Rows are points. The ring and each string are closed loops that go straight from each point to the next, and from the last back to the first. Before rounding, they use only three directions, however many columns there are. How many times does the string pass through the ring? Passing back the other way cancels.
In the rows, zero is written as 128.

Ring, 6 rows:
[[164 161 102]
 [122 168 144]
 [ 98 138 152]
 [108  80 143]
 [185  68 132]
 [200 115  98]]
String (19 x 3):
[[112 209 138]
 [113 192 141]
 [139 207 174]
 [161 159 159]
 [149 136 134]
 [125 152 108]
 [136 182  99]
 [144 178  78]
 [139 128  99]
 [164 132 114]
 [202 143 132]
 [213 151  93]
 [198 140 127]
 [168 127 133]
 [147 134  92]
 [158 127 128]
 [172 153 137]
 [126 130 104]
 [115 174 110]]
Times through: 1

Ring (9 x 4):
[[163  88 187 142]
 [173 117 193 158]
 [157 145 183 155]
 [126 167 165 140]
 [ 87 173 135 123]
 [ 73 155 112 120]
 [ 84 122 113 123]
 [106  98 134 124]
 [139  83 166 130]]
String (11 x 4):
[[102 150 154 116]
 [ 94 179 177  96]
 [146 186 168 168]
 [160 147 155 185]
 [148 135 159 164]
 [135 136 198 114]
 [142 161 204 124]
 [114 153 175 114]
 [ 77 203 144 111]
 [ 75 191 105 141]
 [108 154 119 157]]
Times through: 2
